Each wall is flat, endless, passes through zero and stands at right angles to its row. A trip goes straight from one point to another. Which walls does it cross, in order?

Walls:
(1): [-0.15 -0.39]
(2): [-0.11 -0.18]
(3): [-0.15  0.12]
(4): [ 0.24 -0.03]
(5): [-0.27 -0.25]
(6): [-0.13  0.16]
Trips:
[-0.30 -0.04] to [ 0.40 -0.37] => 6, 3, 4, 5
[-0.31  0.37] to [-0.51  0.14] => 5, 2, 1
[-0.51  0.42] to [0.29 0.16] => 5, 4, 3, 6
[0.14 0.00] to [ 0.26 -0.30] => 1, 2, 5
[0.00 0.16] to [0.01 0.31] => none

Walls:
(1): [ 0.32  0.10  0.39 -0.27  0.06  0.06 -0.20  0.21]
(2): [ 0.12 -0.24 -0.21 -0.45  0.39  0.12  0.17 -0.14]
(3): [-0.12  0.08 -0.11 -0.08 -0.03  0.07  0.11 -0.19]
(4): [-0.31 -0.24 -0.51  0.02  0.43 -0.14  0.26  0.16]
Trips:
[-0.25  0.20 -0.09 -0.20 -0.26 -0.32  0.31  0.51] to [ 0.27 -0.26  0.10  0.08 -0.77 -0.61  0.03  0.11] => 4, 1
[-0.09  0.41  0.02 -0.44 -0.20  0.19 -0.17  0.10] to [-0.41 -0.06  0.02  0.36  0.12 -0.30  0.44 -0.52] => 1, 4
[ 0.36  0.05 -0.21 -0.14 -0.16 -0.26 -0.10  0.08] to [-0.28  0.03 -0.21  0.23 -0.22 -0.09  0.17  0.09] => 2, 1, 4, 3

Walls:
(1): [ 0.04  0.44 -0.01  0.13 -0.11  0.41 -0.10 -0.16  0.01 -0.48  0.30 -0.10
 -0.39  0.42 -0.06 -0.50 -0.10 -0.05]
(2): [-0.17  0.34 -0.07  0.24  0.14 -0.25  0.27 -0.34  0.04  0.47  0.00 -0.12
 -0.15 -0.16  0.17 -0.29  0.18 -0.15]
(3): [ 0.05  0.11 -0.28 -0.24  0.02  0.00 -0.30 -0.04  0.39  0.20 -0.26 -0.01
 -0.24  0.14 -0.16  0.00 -0.35  0.35]
(4): [-0.14  0.13 -0.40 -0.42  0.03 -0.33  0.44  0.05 -0.24  0.40 -0.12  0.65
  0.29  0.20 -0.02 -0.49 -0.08  0.03]
Trips:
[ 0.19 -0.33 -0.05  0.23 -0.18 -0.27  0.38  0.02 -0.17  0.39  0.03 -0.13
  0.18  0.12  0.22  0.32  0.78  0.22] to [-0.15  0.16 -0.03  0.03  0.65 -0.21  0.62 -0.09  0.08  0.11  0.16  0.11
  0.16  0.05 -0.09 -0.02  0.20 -0.02] => none
[ 0.42 -0.11  0.31 -0.25  0.11 -0.53  0.54 -0.20 -0.27 -0.20 -0.13  0.25
  0.29  0.48 -0.38 -0.04 -0.17  0.10] to [-0.06 -0.12  0.04  0.51  0.29  0.02 -0.12 -0.34  0.03 -0.33 -0.08 -0.23
  0.02 -0.04  0.35  0.09  0.11  0.15] => 4, 1, 2
[-0.09 -0.27 -0.09 -0.03 -0.27  0.09 -0.08 -0.46  0.28 -0.39  0.16 -0.05
 -0.38 -0.14 -0.31  0.03 -0.14 -0.27] to [ 0.10 -0.32  0.05 -0.22  0.53 -0.22  0.10 -0.27  0.04 -0.08 -0.26  0.12
 -0.18 -0.31 -0.05  0.10 -0.55  0.44] => 1, 4
[-0.25 -0.06  0.20  0.11  0.27  0.20 -0.08 -0.36 -0.48 -0.04 -0.28 -0.08
 -0.25 -0.53  0.39 -0.16  0.30 -0.38] to [ 0.17  0.16  0.36 -0.18 -0.06  0.41 -0.21 -0.33  0.31 -0.16  0.19 -0.10
  0.21  0.24 -0.14  0.41  0.08 -0.56] => 1, 2
[-0.06 -0.42 -0.36 -0.12  0.10 -0.35  0.67  0.21  0.13 -0.07  0.06  0.03
  0.17 -0.51  0.36 -0.35 -0.21 -0.24] to [ 0.01  0.33 -0.14 -0.20 -0.11 -0.50  0.40 -0.05 -0.66 -0.41  0.27 -0.03
  0.04 -0.43  0.12  0.08  0.19 -0.15] => none
[ 0.36  0.03 -0.27  0.14  0.03  0.13 -0.19 -0.35  0.19 -0.19  0.43  0.05
  0.08 -0.05  0.04 -0.69 -0.32  0.13] to [ 0.19  0.16 -0.44  0.12  0.34  0.03 -0.16  0.48  0.06  0.06 -0.08 -0.58
  0.13  0.29 -0.12 -0.15 -0.25  0.09] => 2, 4
[-0.15  0.08  0.03  0.19  0.00 -0.13  0.40  0.11  0.04 -0.20  0.27 -0.08
  0.08 -0.19 -0.03 -0.19 -0.22 -0.11] to [-0.20 -0.07 -0.57  0.19  0.23 -0.10  0.23 -0.68 -0.40  0.30  0.20 -0.19
  0.02  0.14 -0.17 -0.37  0.16  0.08] => none
[ 0.21  0.32 -0.01 -0.25  0.10  0.29  0.35 -0.12 -0.67  0.00  0.00 -0.17
  0.72 -0.05 -0.14  0.18  0.08  0.31] to [ 0.23  0.04  0.03 -0.02 -0.18  0.25  0.11 -0.04  0.08  0.06  0.35  0.17
  0.50 -0.18  0.09  0.13  0.09  0.31] => none

Walls:
(1): [-0.09 -0.04  0.16  0.03  0.30 -0.32 -0.05 -0.02  0.18  0.13 -0.11 -0.48
  0.31  0.33  0.08  0.43  0.32 -0.03 -0.11  0.16 -0.35  0.41  0.05  0.19
 -0.13 -0.29 -0.21 -0.26 -0.31 -0.29  0.33 -0.19 -0.26 -0.14 -0.80  0.20
 -0.26  0.07 -0.19 -0.04  0.18 -0.24  0.28  0.20 -0.32  0.14 -0.01  0.01]
(2): [-0.22 -0.31 -0.14 -0.25  0.55 -0.04 -0.06 -0.11  0.26  0.20  0.31 -0.43
 -0.54 -0.06 -0.02  0.14 -0.42  0.10 -0.10 -0.12 -0.07  0.25 -0.37 -0.57
 -0.07 -0.10 -0.22  0.50 -0.08  0.04 -0.13  0.49  0.42  0.15 -0.24  0.05
  0.10  0.07 -0.09  0.07  0.20  0.24 -0.18  0.27 -0.07 -0.07 -0.15 -0.15]
(3): [-0.03  0.04  0.25 -0.06  0.38  0.50 -0.10  0.28  0.18 -0.21 -0.01 -0.35
  0.25 -0.42  0.08  0.38 -0.23 -0.14 -0.39  0.06  0.27 -0.18 -0.02  0.22
  0.10 -0.12  0.61 -0.04 -0.15 -0.14  0.27  0.40 -0.18  0.27  0.08 -0.11
  0.03  0.07  0.42 -0.28 -0.05  0.04 -0.16 -0.15  0.40  0.10  0.11  0.47]
(4): [ 0.32  0.00  0.04  0.17  0.39  0.51  0.21 -0.16  0.05 -0.21 -0.06  0.06
 -0.05  0.22 -0.19 -0.21 -0.14  0.38 -0.02  0.26 -0.31  0.14 -0.01  0.00
  0.42 -0.12 -0.02  0.20 -0.18 -0.27 -0.02  0.74 -0.24  0.27  0.45 -0.14
  0.24  0.61  0.32 -0.12  0.12  0.11  0.27 -0.65 -0.41  0.40  0.14  0.03]
(5): [-0.41  0.03 -0.35  0.20 -0.38 -0.01 -0.08 -0.19  0.22 -0.20 -0.22  0.25
  0.24  0.07 -0.34 -0.08  0.12 -0.06  0.14 -0.01  0.04  0.26  0.06  0.47
 -0.35  0.50  0.22  0.01  0.57  0.23  0.17  0.20 -0.14 -0.59  0.87  0.01
  0.01  0.21 -0.08  0.18 -0.33  0.07 -0.04  0.16  0.00 -0.23  0.12  0.04]
(6): [-0.12  0.00  0.21 -0.03  0.29 -0.09  0.59 -0.05 -0.40 -0.04  0.12  0.29
  0.11 -0.13 -0.19 -0.16 -0.15  0.12 -0.14 -0.05  0.13  0.08  0.29 -0.09
  0.32  0.15 -0.06  0.06 -0.01  0.23  0.42 -0.01  0.60 -0.07  0.11 -0.20
  0.04  0.25  0.36 -0.24  0.13  0.15  0.06  0.06  0.23  0.00  0.25  0.14]
(7): [-0.01 -0.47  0.02  0.03  0.18  0.34  0.14  0.54  0.87 -0.41  0.76  0.17
 -0.20 -0.36 -0.10  0.10 -0.18  0.35 -0.02  0.17 -0.40  0.26  0.28  0.11
 -0.17 -0.27 -0.14  0.00  0.30 -0.29  0.29  0.19  0.11  0.37 -0.35 -0.15
  0.46 -0.12 -0.07  0.13 -0.12 -0.08  0.08 -0.33  0.14  0.37  0.37 -0.10]
(8): [-0.10 -0.08 -0.72  0.04  0.17 -0.11 -0.41 -0.21  0.57  0.28 -0.37 -0.35
  0.15  0.10  0.58 -0.13 -0.21 -0.03  0.13  0.23 -0.26 -0.14  0.06  0.27
  0.20 -0.18  0.30 -0.07  0.05  0.12  0.12  0.20  0.04 -0.07 -0.30 -0.15
 -0.42  0.07 -0.50  0.30  0.07 -0.21  0.26  0.21 -0.21  0.73 -0.05 -0.40]
(9): [ 0.11  0.22 -0.45 -0.07  0.15 -0.06 -0.17  0.04  0.41 -0.12  0.19  0.29
 -0.64 -0.21  0.37  0.07  0.10  0.21  0.29 -0.27 -0.35 -0.29  0.27  0.18
 -0.35 -0.55  0.44  0.41 -0.12  0.05  0.03  0.11 -0.20 -0.47  0.14  0.15
  0.34  0.23  0.45  0.02  0.09 -0.07 -0.25  0.36  0.03 -0.14 -0.14  0.41]
(10): [ 0.18  0.25  0.28 -0.02  0.02 -0.01 -0.27 -0.17  0.05 -0.19  0.17 -0.09
 -0.15  0.08 -0.19 -0.08  0.39  0.36  0.20  0.15 -0.08  0.01  0.28  0.21
 -0.52 -0.45 -0.19  0.09  0.41  0.14  0.35 -0.15  0.01 -0.09 -0.11  0.39
 -0.54  0.17  0.08 -0.15 -0.01  0.35  0.20  0.38  0.53  0.38 -0.52 -0.20]
Trips:
[ 0.19  0.09 -0.02  0.07  0.01 -0.26  0.12  0.24 -0.63 -0.49 -0.41 -0.37
 -0.28 -0.12 -0.23  0.53 -0.15 -0.67 -0.14  0.04  0.02 -0.10  0.03  0.10
  0.02  0.04 -0.08  0.20 -0.07  0.36  0.06 -0.40  0.33 -0.48 -0.38  0.10
  0.15 -0.07 -0.43 -0.12  0.02 -0.30 -0.15 -0.01  0.23  0.28 -0.17 -0.39] to [ 0.10  0.09  0.25  0.14 -0.09 -0.56 -0.40 -0.08 -0.20 -0.23 -0.50  0.04
  0.19 -0.26 -0.21  0.10 -0.18  0.10 -0.08 -0.07 -0.19 -0.32 -0.12  0.34
  0.13 -0.26  0.55 -0.54 -0.47  0.08  0.17  0.13  0.06  0.17  0.08  0.30
  0.37  0.13  0.26  0.20 -0.05  0.36 -0.17 -0.63 -0.24  0.07 -0.25  0.56] => 8, 3, 10, 9, 4, 6, 1
[-0.25 -0.50 -0.03 -0.14  0.18 -0.01  0.01  0.00  0.23 -0.29  0.33  0.12
 -0.22  0.50 -0.04 -0.09 -0.07 -0.01  0.03 -0.44  0.03 -0.11 -0.12  0.03
 -0.24 -0.15 -0.28  0.04 -0.06 -0.36  0.00  0.00  0.44  0.12 -0.27 -0.36
  0.21 -0.30 -0.01  0.31  0.04 -0.22  0.41  0.32  0.22 -0.12  0.01  0.29] to [ 0.26  0.00 -0.09  0.21  0.15  0.04  0.16 -0.09 -0.14 -0.08 -0.08 -0.08
 -0.21 -0.15  0.23 -0.39  0.03  0.28  0.27 -0.26  0.20  0.13 -0.04 -0.07
  0.05 -0.18 -0.08  0.16  0.04  0.17 -0.05  0.04 -0.34  0.26  0.07 -0.31
  0.07  0.13  0.14 -0.49  0.19 -0.07  0.05  0.61 -0.42 -0.33  0.15 -0.02] => 1, 4, 7
